Every row gives one point. Each table stands for the endless flat space through its points: a line for two points, a plane for three, and so on. The two share one point or none. Which?

First, 2 rows:
-0.23 +0.20 -0.04 +0.23
-0.35 +0.04 -0.28 +0.47
Second:
-0.22 +0.33 -0.38 +0.28
-0.09 +0.33 +0.10 +0.46
-0.41 +0.13 -0.42 +0.14
They share: no point

First (5 x 8):
-0.39 +0.36 -0.07 -0.19 +0.04 +0.05 -0.35 -0.20
+0.31 +0.10 +0.05 +0.21 +0.38 +0.21 -0.13 -0.10
-0.08 +0.30 -0.17 -0.05 +0.07 +0.20 -0.27 -0.26
+0.19 +0.11 -0.03 +0.18 +0.26 +0.17 -0.27 -0.08
+0.01 +0.17 -0.39 -0.10 -0.21 +0.40 -0.20 -0.03
Second:
-0.13 +0.30 -0.09 -0.25 -0.06 +0.33 -0.30 -0.17
-0.09 +0.27 -0.07 -0.17 +0.02 +0.28 -0.26 -0.15
They share: -0.01 +0.21 -0.03 -0.01 +0.18 +0.18 -0.18 -0.11

First, 3 rows:
+0.32 +0.14 +0.00 +0.16 -0.30 -0.04 -0.53 +0.06 -0.09 -0.01 +0.06
+0.45 +0.13 -0.13 +0.13 -0.12 +0.01 -0.14 +0.42 -0.05 -0.07 -0.03
+0.16 +0.42 +0.16 +0.04 -0.30 +0.12 -0.29 +0.30 +0.11 -0.01 +0.18
Second, 5 rows:
+0.19 +0.29 -0.05 +0.03 -0.20 +0.28 -0.45 +0.21 +0.07 +0.00 -0.03
+0.32 +0.38 -0.10 -0.08 -0.21 +0.24 -0.61 +0.25 +0.17 +0.00 -0.07
+0.28 +0.26 +0.04 -0.01 -0.23 +0.23 -0.36 +0.22 +0.05 +0.03 +0.02
+0.12 +0.20 -0.02 -0.08 -0.71 -0.17 -0.10 +0.40 -0.35 -0.18 +0.41
+0.29 +0.42 +0.05 +0.11 -0.20 -0.07 -0.42 +0.34 +0.15 +0.04 +0.03
They share: no point

First:
+0.07 +0.26 -0.34 +0.02 +0.55 +0.35 -0.76 -0.21 +0.21 -0.87 -0.25 -0.39 -0.03 -0.03
+0.27 -0.34 -0.34 +0.20 +0.23 +0.21 +0.04 -0.11 +0.67 -0.21 -0.15 -0.71 +0.41 +0.03
+0.33 +0.06 -0.23 -0.08 +0.36 +0.31 -0.40 -0.21 +0.46 -0.57 -0.09 -0.42 +0.37 -0.16
+0.31 -0.08 -0.36 +0.15 +0.11 -0.11 +0.25 -0.22 -0.09 +0.11 -0.21 -0.44 +0.05 +0.23
+0.32 +0.08 +0.00 +0.40 +0.04 +0.70 -0.31 +0.35 +0.62 -0.50 +0.34 -0.33 +0.40 +0.09
+0.20 +0.40 -0.07 +0.08 +0.39 +0.52 -0.72 -0.07 +0.11 -0.80 +0.08 -0.11 +0.06 +0.03
Second, 6 rows:
+0.40 -0.33 -0.13 +0.48 +0.13 +0.14 -0.17 +0.03 +0.24 +0.30 +0.25 +0.32 +0.29 -0.06
+0.03 -0.02 -0.17 +0.16 +0.11 +0.28 +0.07 -0.33 +0.48 -0.23 -0.10 -0.30 +0.23 +0.11
-0.17 -0.07 -0.24 +0.17 -0.15 +0.32 +0.14 -0.40 +0.68 -0.25 -0.14 -0.27 +0.10 -0.04
+0.50 -0.32 +0.15 +0.27 +0.30 -0.04 -0.25 -0.09 -0.09 -0.07 +0.04 -0.15 +0.39 +0.09
+0.29 -0.52 -0.26 +0.24 -0.60 +0.55 +0.18 -0.17 +0.51 -0.07 +0.48 +0.13 -0.19 -0.30
-0.37 +0.24 -0.28 +0.18 -0.02 +0.36 +0.27 -0.47 +0.88 -0.33 -0.27 -0.45 +0.21 +0.05
They share: no point

First (4 x 18):
+0.05 -0.06 -0.27 +0.27 -0.29 +0.15 +0.25 +0.26 +0.10 -0.58 +0.05 -0.18 +0.43 +0.30 +0.31 -0.42 +0.02 +0.63
+0.08 +0.06 -0.09 +0.42 -0.17 +0.21 +0.22 +0.41 +0.28 -0.37 +0.20 +0.09 +0.37 +0.42 +0.07 -0.24 +0.20 +0.54
-0.11 -0.26 +0.07 +0.09 -0.34 +0.03 -0.13 -0.09 +0.24 -0.25 -0.17 -0.10 +0.05 +0.16 -0.21 -0.50 +0.23 +0.25
+0.23 -0.37 +0.66 +0.47 -0.04 +0.37 -0.54 -0.01 +0.60 -0.05 +0.05 +0.11 +0.18 +0.48 -0.82 -0.07 +0.49 -0.03
Second:
+0.11 -0.45 +0.21 +0.51 -0.22 +0.59 +0.25 +0.19 +0.25 -0.66 +0.25 -0.07 +0.23 +0.09 -0.14 -0.46 +0.33 +0.17
+0.13 +0.05 -0.02 +0.25 -0.26 +0.06 -0.49 +0.06 +0.23 -0.20 -0.16 +0.01 +0.35 +0.53 -0.13 -0.16 +0.11 +0.35
+0.05 -0.03 -0.22 +0.33 -0.42 +0.42 -0.25 -0.06 +0.15 -0.44 +0.20 +0.01 +0.51 +0.37 -0.01 -0.08 +0.03 +0.27
-0.17 -0.13 +0.00 +0.31 -0.22 -0.20 -0.24 +0.23 -0.14 -0.16 -0.21 +0.21 +0.51 +0.27 -0.39 -0.32 +0.17 +0.39
They share: no point

First:
-0.21 -0.04 +0.26 +0.14 -0.34 +0.07 +0.15 -0.14 +0.40 -0.17 -0.39 -0.07 +0.01 -0.10 +0.32 +0.05 -0.12 -0.41 +0.34 -0.22 -0.39 +0.30 -0.37 -0.04
+0.00 +0.02 +0.36 +0.04 -0.35 +0.17 +0.00 -0.11 +0.22 -0.13 -0.38 -0.08 +0.05 -0.20 +0.30 +0.21 -0.18 -0.20 +0.33 -0.35 -0.33 +0.45 -0.28 +0.14
-0.15 -0.10 +0.28 -0.24 -0.18 +0.03 -0.27 -0.50 +0.10 -0.45 +0.05 +0.39 +0.09 +0.12 -0.08 +0.43 -0.18 -0.29 +0.14 -0.36 +0.03 +0.30 -0.07 +0.08
-0.54 -0.12 +0.26 -0.06 -0.27 -0.15 -0.18 -0.39 +0.32 -0.49 +0.10 +0.26 -0.11 +0.18 -0.06 +0.19 +0.00 -0.68 -0.03 -0.29 +0.05 -0.03 -0.34 -0.22
Second (6 x 24):
-0.30 -0.06 +0.13 -0.40 -0.49 -0.20 +0.24 -0.38 +0.14 -0.33 -0.10 -0.14 -0.03 +0.25 +0.36 +0.35 -0.16 -0.55 +0.53 -0.32 -0.24 +0.14 +0.00 -0.39
-0.44 +0.04 +0.31 +0.16 -0.26 -0.09 -0.30 -0.53 +0.53 -0.26 -0.07 -0.02 +0.06 +0.09 +0.24 +0.51 -0.30 -0.68 +0.30 -0.72 -0.48 -0.05 -0.16 +0.07
+0.38 -0.33 +0.28 -0.22 -0.20 +0.13 -0.10 +0.02 +0.10 -0.09 -0.32 +0.11 -0.09 +0.29 +0.14 +0.18 -0.38 -0.28 +0.34 +0.02 +0.03 +0.27 -0.27 -0.10
-0.26 -0.08 +0.11 -0.12 -0.29 +0.02 +0.08 -0.54 +0.12 -0.37 -0.28 +0.28 +0.05 +0.07 +0.00 +0.35 +0.02 -0.29 +0.37 -0.34 -0.24 +0.36 -0.16 -0.11
-0.10 -0.19 +0.32 +0.28 +0.10 +0.22 -0.50 -0.41 +0.46 -0.14 -0.28 +0.19 -0.08 +0.08 -0.06 +0.37 -0.35 -0.45 +0.10 -0.69 -0.40 +0.04 -0.28 +0.21
-0.16 -0.06 +0.42 -0.24 -0.32 +0.00 +0.02 +0.03 +0.31 -0.29 +0.06 -0.20 -0.03 -0.03 +0.42 -0.01 -0.34 -0.47 +0.13 -0.17 -0.06 +0.22 -0.16 -0.06
They share: -0.18 -0.07 +0.27 -0.05 -0.26 +0.05 -0.06 -0.32 +0.25 -0.31 -0.17 +0.16 +0.05 +0.01 +0.12 +0.24 -0.15 -0.35 +0.24 -0.29 -0.18 +0.30 -0.22 +0.02

First, 6 rows:
-0.06 -0.13 -0.21 +0.46 +0.13 +0.32 -0.23 +0.32 -0.15 +0.37 -0.17 +0.50 +0.42 -0.53 +0.21 +0.23 +0.45 +0.37 +0.16 -0.23 -0.45 +0.64 +0.41 +0.05
-0.11 -0.08 +0.02 +0.51 +0.13 +0.17 -0.28 +0.21 -0.07 +0.29 -0.24 +0.39 +0.24 -0.57 +0.22 +0.23 +0.20 +0.37 +0.12 -0.17 -0.34 +0.64 +0.39 +0.05
-0.31 -0.23 +0.50 +0.21 +0.27 -0.24 -0.05 +0.00 -0.05 +0.33 -0.13 +0.18 -0.12 -0.56 +0.17 +0.06 +0.02 -0.01 +0.29 +0.16 -0.02 +0.63 +0.53 -0.02
+0.01 -0.19 +0.52 -0.17 +0.01 -0.62 +0.24 -0.31 +0.01 +0.21 -0.11 +0.15 +0.10 -0.40 +0.23 +0.02 +0.12 -0.40 +0.32 -0.19 +0.20 +0.41 +0.04 -0.12
-0.31 -0.41 +0.36 +0.16 +0.23 -0.17 -0.06 -0.04 -0.24 +0.45 +0.10 +0.23 -0.08 -0.70 +0.20 +0.05 +0.18 +0.00 +0.39 +0.24 -0.14 +0.75 +0.55 -0.09
+0.16 +0.36 +0.49 +0.41 +0.14 -0.32 -0.15 +0.12 +0.56 -0.20 -0.67 +0.23 +0.27 -0.21 +0.41 +0.43 -0.01 +0.21 -0.19 -0.55 +0.05 +0.48 -0.03 +0.22
Second, 6 rows:
+0.52 -0.16 -0.12 +0.07 +0.27 -0.46 +0.32 -0.12 -0.05 +0.28 -0.07 +0.58 +0.47 -0.68 -0.07 +0.32 +0.27 -0.11 +0.58 -0.27 -0.12 +0.54 +0.19 -0.09
+0.64 -0.31 -0.19 +0.17 +0.35 -0.33 +0.55 -0.07 +0.01 +0.37 +0.06 +0.93 +0.50 -0.63 -0.08 +0.23 +0.14 +0.19 +0.54 -0.40 +0.06 +0.42 +0.43 +0.00
-0.16 -0.08 +0.48 +0.21 +0.00 -0.05 +0.19 +0.13 -0.55 +0.46 -0.26 +0.19 +0.14 -0.24 +0.39 -0.27 +0.22 +0.18 +0.28 -0.70 +0.03 +0.22 +0.30 -0.02
-0.03 -0.15 -0.18 -0.11 -0.14 -0.41 -0.16 -0.24 +0.30 +0.01 -0.56 +0.00 +0.36 -0.76 -0.13 +0.40 +0.72 -0.94 +0.39 +0.47 -0.32 +0.53 -0.01 -0.09
-0.25 -0.24 -0.07 +0.08 -0.11 +0.03 +0.10 +0.03 +0.20 +0.25 -0.38 +0.42 +0.25 -0.22 +0.07 +0.01 +0.32 -0.30 +0.13 +0.01 -0.07 +0.26 +0.28 -0.06
+0.01 +0.16 +0.57 +0.29 +0.06 -0.34 +0.21 +0.13 -0.88 +0.34 -0.37 -0.03 +0.03 -0.27 +0.54 -0.05 +0.17 +0.18 +0.55 -0.92 -0.30 +0.51 -0.09 -0.28
They share: -0.03 -0.13 +0.10 +0.06 +0.04 -0.15 +0.12 +0.01 -0.10 +0.34 -0.22 +0.34 +0.31 -0.35 +0.10 +0.01 +0.28 -0.15 +0.29 -0.27 -0.06 +0.34 +0.23 -0.06

First (2 x 24):
+0.02 +0.45 +0.07 -0.34 -0.15 +0.20 -0.28 +0.00 +0.19 -0.23 -0.01 +0.07 -0.09 +0.07 +0.13 -0.29 +0.34 -0.11 -0.31 +0.07 +0.24 +0.23 -0.33 +0.09
+0.06 +0.40 +0.01 -0.34 -0.11 +0.23 -0.23 -0.02 +0.19 -0.23 -0.02 +0.00 -0.03 +0.06 +0.08 -0.31 +0.33 -0.10 -0.32 -0.01 +0.29 +0.29 -0.30 +0.00
Second (4 x 24):
-0.01 +0.50 +0.03 -0.17 +0.09 +0.15 -0.32 +0.01 +0.17 -0.04 +0.04 +0.12 +0.00 -0.05 +0.26 -0.28 +0.45 -0.09 -0.13 -0.19 +0.47 +0.41 -0.15 -0.24
+0.15 +0.36 +0.03 -0.13 -0.13 +0.33 -0.28 -0.07 +0.23 -0.26 -0.06 +0.10 +0.04 -0.05 +0.08 -0.52 +0.13 -0.15 -0.15 +0.05 +0.37 +0.37 -0.43 +0.00
-0.11 +0.55 +0.01 -0.26 +0.26 +0.04 -0.31 +0.09 +0.13 +0.11 +0.11 +0.06 -0.02 +0.03 +0.35 -0.09 +0.69 -0.02 -0.18 -0.35 +0.51 +0.45 +0.06 -0.40
-0.17 +0.16 -0.21 +0.06 -0.23 +0.30 -0.24 -0.27 +0.20 -0.24 -0.13 -0.10 +0.20 -0.20 -0.01 -0.61 +0.11 -0.18 -0.41 -0.34 +0.66 +0.15 -0.17 -0.03
They share: no point

First, 5 rows:
+0.11 +0.15 +0.43 -0.50 -0.46 -0.08 +0.02 -0.40 +0.49 +0.23 -0.29 +0.44 +0.29 +0.06 -0.16 +0.19 -0.37 +0.60 -0.04 +0.28 +0.15 +0.26 +0.52 +0.56
+0.33 -0.28 -0.58 -0.27 -0.09 -0.59 -0.21 -0.38 -0.02 +0.16 -0.32 +0.02 -0.33 -0.60 -0.10 +0.06 +0.10 -0.25 -0.51 +0.13 -0.65 -0.37 +0.02 +0.06
-0.20 -0.14 +0.14 +0.02 -0.22 -0.01 -0.04 -0.41 +0.09 +0.37 -0.16 +0.68 -0.06 -0.37 +0.15 -0.04 +0.16 +0.10 -0.12 +0.40 -0.43 -0.14 +0.48 +0.22
+0.04 -0.29 +0.08 -0.17 -0.38 -0.11 +0.10 -0.30 +0.09 +0.28 -0.25 +0.41 -0.24 -0.29 -0.32 -0.03 -0.06 -0.08 -0.10 +0.51 -0.20 -0.39 +0.43 +0.44
+0.43 -0.18 -0.40 -0.55 -0.21 -0.57 -0.13 -0.32 +0.18 +0.16 -0.34 -0.06 -0.15 -0.42 -0.20 +0.20 -0.16 -0.01 -0.47 +0.09 -0.37 -0.17 +0.02 +0.26
Second, 7 rows:
+0.23 -0.29 +0.18 -0.54 +0.25 -0.13 -0.14 -0.13 +0.02 -0.19 -0.20 +0.45 -0.05 -0.23 -0.12 +0.22 +0.00 +0.06 +0.41 +0.19 +0.04 +0.42 +0.17 +0.34
+0.43 -0.28 +0.04 -0.66 -0.07 -0.13 -0.38 -0.11 +0.35 +0.28 -0.32 +0.71 -0.20 -0.25 +0.00 -0.18 -0.16 +0.08 -0.27 +0.29 -0.29 -0.05 +0.40 +0.36
+0.22 -0.24 -0.27 +0.32 -0.45 -0.23 +0.21 -0.25 -0.26 +0.12 -0.30 +0.42 +0.32 -0.68 -0.13 +0.05 +0.37 +0.21 -0.26 +0.50 -0.16 -0.23 +0.36 +0.43
+0.32 -0.31 +0.07 -0.31 -0.29 -0.14 -0.17 -0.17 -0.12 +0.16 -0.47 +0.80 +0.19 -0.38 +0.03 +0.00 +0.01 -0.01 -0.28 +0.52 -0.24 -0.16 +0.22 +0.62
+0.41 -0.30 -0.30 -0.25 -0.08 -0.22 -0.14 -0.02 +0.13 +0.32 -0.25 +0.61 +0.02 -0.44 -0.12 -0.03 +0.12 +0.12 -0.34 +0.38 -0.11 -0.18 +0.44 +0.55
-0.05 -0.03 +0.15 -0.55 -0.54 +0.13 -0.23 -0.23 +0.47 +0.50 -0.46 +0.48 +0.05 -0.23 -0.23 -0.10 -0.20 -0.35 -0.36 +0.47 -0.38 -0.45 +0.25 +0.70
-0.09 -0.04 -0.18 -0.27 -0.30 -0.30 +0.18 -0.38 -0.17 +0.24 -0.41 +0.33 +0.12 -0.14 -0.32 +0.35 -0.10 -0.20 -0.14 +0.36 -0.03 -0.10 +0.06 +0.49
They share: no point

First:
+0.18 -0.13 -0.17 +0.38 +0.05 -0.40 +0.04 +0.49 -0.11 -0.23 -0.11 -0.21 +0.04 +0.22 +0.16 +0.46 +0.22 -0.38 +0.39 -0.28 -0.23 +0.09 -0.34 +0.13
-0.46 +0.39 -0.04 +0.26 -0.12 -0.21 +0.45 -0.24 +0.73 -0.16 -0.55 -0.57 +0.21 +0.57 -0.21 -0.09 -0.01 +0.02 -0.05 +0.08 -0.57 +0.63 -0.16 +0.34
-0.21 +0.40 -0.28 +0.19 -0.18 -0.31 +0.38 +0.10 +0.69 -0.06 -0.37 -0.50 +0.25 +0.49 -0.06 -0.03 -0.12 +0.09 +0.33 +0.11 -0.50 +0.47 -0.11 +0.13
-0.22 +0.05 -0.27 +0.19 -0.23 -0.24 +0.19 +0.06 +0.33 -0.05 -0.48 -0.47 +0.36 +0.51 +0.05 +0.14 +0.07 -0.38 +0.10 -0.13 -0.54 +0.44 -0.14 +0.16
-0.21 +0.48 -0.21 +0.27 -0.17 -0.34 +0.45 +0.07 +0.77 -0.13 -0.45 -0.58 +0.28 +0.58 -0.13 -0.04 -0.13 +0.17 +0.33 +0.11 -0.56 +0.49 -0.09 +0.16
Second, 3 rows:
+0.18 +0.08 -0.16 +0.30 -0.13 -0.51 -0.16 +0.36 +0.05 -0.04 -0.04 -0.05 +0.09 +0.46 +0.04 +0.47 -0.08 -0.34 +0.33 -0.15 -0.46 +0.12 -0.48 +0.08
+0.08 +0.00 -0.22 +0.20 -0.09 -0.39 -0.12 +0.30 +0.01 -0.28 -0.04 -0.15 +0.21 +0.48 +0.18 +0.57 -0.10 -0.22 +0.37 -0.25 -0.36 +0.06 -0.58 +0.10
+0.20 +0.10 -0.17 +0.27 -0.16 -0.53 -0.23 +0.35 +0.04 -0.08 +0.00 -0.02 +0.14 +0.54 +0.06 +0.55 -0.17 -0.30 +0.36 -0.17 -0.49 +0.07 -0.57 +0.06
They share: +0.02 -0.06 -0.19 +0.29 +0.00 -0.33 +0.09 +0.33 +0.04 -0.16 -0.16 -0.24 +0.06 +0.24 +0.12 +0.33 +0.17 -0.34 +0.28 -0.19 -0.27 +0.21 -0.31 +0.16

First:
+0.66 -0.17 +0.32 -0.48 -0.07 +0.04 -0.56 +0.47 +0.17 -0.09 +0.02 +0.21 -0.08 +0.08 +0.10 -0.55 -0.48 +0.75 -0.80 +0.00 +0.67 -0.08 +0.10 -0.02
+0.09 -0.38 +0.26 -0.06 +0.22 -0.03 +0.16 +0.06 -0.24 -0.29 +0.05 +0.03 -0.16 +0.16 +0.01 -0.16 -0.29 -0.20 -0.07 +0.20 -0.30 -0.37 -0.28 -0.04
+0.11 +0.03 +0.16 +0.02 +0.19 -0.01 +0.45 +0.21 -0.37 -0.42 +0.16 -0.33 +0.09 +0.11 +0.14 -0.06 -0.41 -0.87 -0.02 +0.16 -0.63 -0.71 -0.59 -0.19
+0.04 -0.45 +0.44 -0.16 -0.02 -0.07 -0.12 +0.07 -0.11 -0.26 +0.20 +0.02 -0.59 +0.11 +0.18 -0.42 -0.32 +0.28 -0.10 -0.32 -0.39 -0.25 +0.30 -0.32
+0.24 -0.10 +0.65 -0.31 +0.09 -0.48 +0.18 +0.33 +0.27 -0.54 -0.17 +0.12 -0.01 +0.19 -0.11 -0.17 -0.84 -0.02 -0.25 +0.09 -0.17 +0.02 +0.36 -0.56
+0.37 -0.30 +0.68 -0.10 +0.22 -0.49 +0.30 +0.10 +0.16 -0.35 -0.19 +0.11 -0.08 +0.02 -0.15 -0.12 -0.65 -0.26 -0.19 +0.16 -0.42 -0.25 +0.12 -0.38
+0.28 -0.34 +0.19 -0.10 -0.10 +0.07 -0.31 +0.26 -0.22 -0.08 +0.29 -0.11 -0.50 -0.09 +0.41 -0.47 -0.12 +0.24 -0.38 -0.36 -0.31 -0.47 -0.08 -0.12
Second (5 x 24):
+0.02 -0.07 +0.08 -0.09 +0.05 -0.48 -0.09 +0.30 -0.31 -0.12 +0.38 -0.01 +0.03 -0.21 +0.33 -0.06 -0.59 -0.24 -0.17 +0.28 -0.28 -0.44 -0.14 +0.06
+0.39 +0.02 +0.09 +0.13 +0.30 -0.42 -0.24 +0.04 -0.09 -0.12 +0.37 -0.11 +0.01 -0.06 -0.10 +0.08 -0.48 -0.04 -0.38 -0.10 -0.10 -0.23 +0.04 +0.02
+0.14 -0.28 +0.22 -0.08 +0.02 -0.25 -0.03 +0.33 -0.23 -0.13 +0.20 -0.10 +0.09 -0.13 +0.24 -0.22 -0.56 -0.24 -0.28 +0.20 -0.35 -0.32 -0.16 -0.06
-0.17 -0.27 +0.18 -0.25 -0.22 -0.22 +0.07 +0.54 -0.46 -0.31 +0.14 +0.24 -0.01 -0.25 +0.59 -0.31 -0.56 -0.35 +0.04 +0.47 -0.26 -0.63 -0.48 +0.12
+0.60 -0.19 +0.30 +0.01 +0.29 -0.10 -0.07 +0.12 +0.13 -0.22 +0.00 -0.19 -0.17 +0.17 -0.15 -0.14 -0.23 +0.08 -0.57 -0.24 -0.22 -0.14 -0.02 -0.30
They share: +0.29 -0.23 +0.26 -0.11 +0.08 -0.14 +0.00 +0.30 -0.10 -0.26 +0.04 -0.02 -0.12 +0.01 +0.16 -0.22 -0.35 -0.09 -0.33 +0.05 -0.25 -0.34 -0.21 -0.15

First, 3 rows:
-0.27 +0.13 +0.05 -0.20 +0.27 +0.18 -0.05 -0.27 -0.17 -0.17 +0.03 -0.44 +0.33 +0.18 -0.01 -0.27 -0.12 -0.44 +0.18 +0.36 +0.08 +0.04 +0.21 -0.25
+0.01 +0.05 -0.13 -0.20 -0.33 -0.20 -0.61 +0.25 +0.43 -0.09 -0.03 -0.22 -0.07 +0.30 -0.69 -0.31 +0.22 -0.14 +0.46 +0.30 -0.16 -0.24 -0.07 +0.11
-0.15 +0.19 +0.14 -0.08 -0.09 -0.15 -0.47 +0.09 +0.25 -0.05 +0.18 -0.17 -0.03 +0.24 -0.49 -0.39 -0.03 -0.35 +0.24 +0.51 -0.16 -0.20 +0.03 +0.11
Second (7 x 24):
-0.63 +0.29 +0.80 +0.29 -0.12 +0.11 -0.04 +0.27 -0.08 -0.32 +0.20 -0.30 +0.48 +0.40 -0.44 +0.01 +0.12 +0.13 +0.21 +0.31 +0.04 -0.22 -0.34 -0.15
+0.13 +0.25 -0.30 -0.11 -0.28 +0.17 -0.18 +0.33 +0.36 +0.46 +0.16 -0.54 +0.04 +0.50 -0.16 -0.77 +0.10 -0.41 +0.67 +0.41 +0.20 +0.36 +0.00 -0.19
-0.07 -0.10 -0.09 -0.37 -0.05 -0.07 -0.21 -0.37 +0.22 -0.34 -0.12 -0.27 +0.14 +0.03 -0.74 -0.06 +0.18 -0.02 +0.18 +0.29 -0.11 -0.47 +0.26 -0.14
-0.57 +0.25 +0.43 +0.28 -0.32 +0.32 -0.37 +0.55 -0.34 +0.02 +0.05 -0.57 +0.19 +0.69 -0.05 -0.50 +0.05 -0.20 +0.51 +0.17 +0.11 +0.35 -0.13 +0.08
+0.16 -0.09 -0.55 -0.29 -0.20 +0.14 -0.35 +0.01 +0.02 +0.08 -0.29 -0.51 -0.07 +0.51 -0.58 -0.79 +0.26 -0.31 +0.82 +0.51 +0.04 +0.30 +0.35 +0.07
-0.13 +0.04 +0.00 -0.20 -0.07 -0.06 -0.08 -0.15 +0.48 -0.10 +0.07 -0.34 +0.23 +0.14 -0.65 -0.15 +0.07 -0.09 +0.04 +0.25 +0.08 -0.28 -0.01 -0.19
+0.42 -0.02 -0.48 -0.63 +0.03 -0.27 -0.16 -0.44 +0.78 +0.03 +0.09 -0.17 +0.00 -0.14 -0.49 -0.22 +0.08 -0.30 +0.13 +0.34 -0.12 -0.48 +0.24 -0.42
They share: no point

First, 4 rows:
-0.24 +0.11 -0.21 -0.63 -0.30 -0.09 +0.23 -0.28 +0.17 -0.47 -0.34 -0.16 -0.58 -0.58 -0.64 +0.01 -0.28 -0.18 +0.34 -0.53 +0.06 +0.01 -0.31 -0.30
+0.14 +0.09 -0.29 -0.19 -0.54 -0.01 -0.03 -0.26 -0.09 -0.01 -0.46 -0.24 -0.24 -0.20 -0.38 +0.13 -0.62 -0.10 +0.36 -0.37 -0.06 -0.25 -0.27 -0.48
+0.00 +0.06 -0.37 -0.49 -0.10 +0.13 +0.08 -0.42 -0.03 -0.15 -0.15 -0.23 -0.52 -0.43 -0.36 +0.17 -0.16 -0.36 +0.29 -0.34 -0.02 -0.21 -0.31 -0.22
-0.08 -0.23 +0.23 -0.25 +0.08 -0.11 +0.07 +0.06 -0.15 -0.17 -0.66 -0.42 -0.14 -0.48 -0.52 -0.45 -0.22 +0.04 -0.02 -0.23 +0.32 -0.07 +0.05 +0.16
Second:
+0.29 -0.41 -0.42 -0.61 -0.19 +0.36 +0.43 -0.19 -0.55 -0.40 -0.12 -0.40 -0.34 +0.15 -0.66 -0.31 -0.46 +0.02 -0.11 +0.11 +0.17 -0.26 +0.06 -0.37
+0.15 +0.38 -0.14 -0.02 -0.23 +0.08 +0.04 -0.12 +0.09 +0.18 -0.48 -0.13 -0.42 -0.75 +0.18 +0.47 -0.62 -0.85 +0.58 -0.35 +0.34 -0.11 -0.48 -0.46
+0.02 -0.36 -0.27 -0.24 -0.13 +0.38 -0.35 -0.19 -0.11 -0.14 -0.46 -0.83 -0.56 -0.17 -0.36 -0.16 -0.05 -0.05 -0.16 -0.08 +0.03 -0.43 +0.23 -0.21
-0.02 +0.10 -0.56 +0.23 -0.04 +0.38 -0.19 -0.11 +0.23 -0.19 -0.59 -0.53 -0.21 -0.28 -0.06 +0.12 -0.44 -0.45 +0.33 +0.08 +0.53 +0.01 -0.03 -0.52
-0.06 +0.44 -0.74 -0.17 -0.08 -0.58 +0.13 -0.51 -0.21 +0.51 -0.57 -0.01 -0.27 -0.54 +0.00 +0.56 -0.62 -0.43 +0.13 -0.26 -0.11 -0.47 -0.45 +0.02
+0.11 +0.14 -0.62 +0.00 -0.01 +0.17 +0.13 -0.31 -0.04 -0.13 -0.32 -0.16 +0.05 -0.11 -0.28 +0.09 -0.50 -0.28 +0.42 +0.01 +0.32 +0.01 -0.26 -0.36
They share: +0.14 -0.02 -0.27 -0.26 -0.13 +0.12 -0.03 -0.31 -0.17 +0.04 -0.30 -0.31 -0.30 -0.29 -0.28 +0.08 -0.29 -0.25 +0.22 -0.24 +0.01 -0.29 -0.21 -0.19
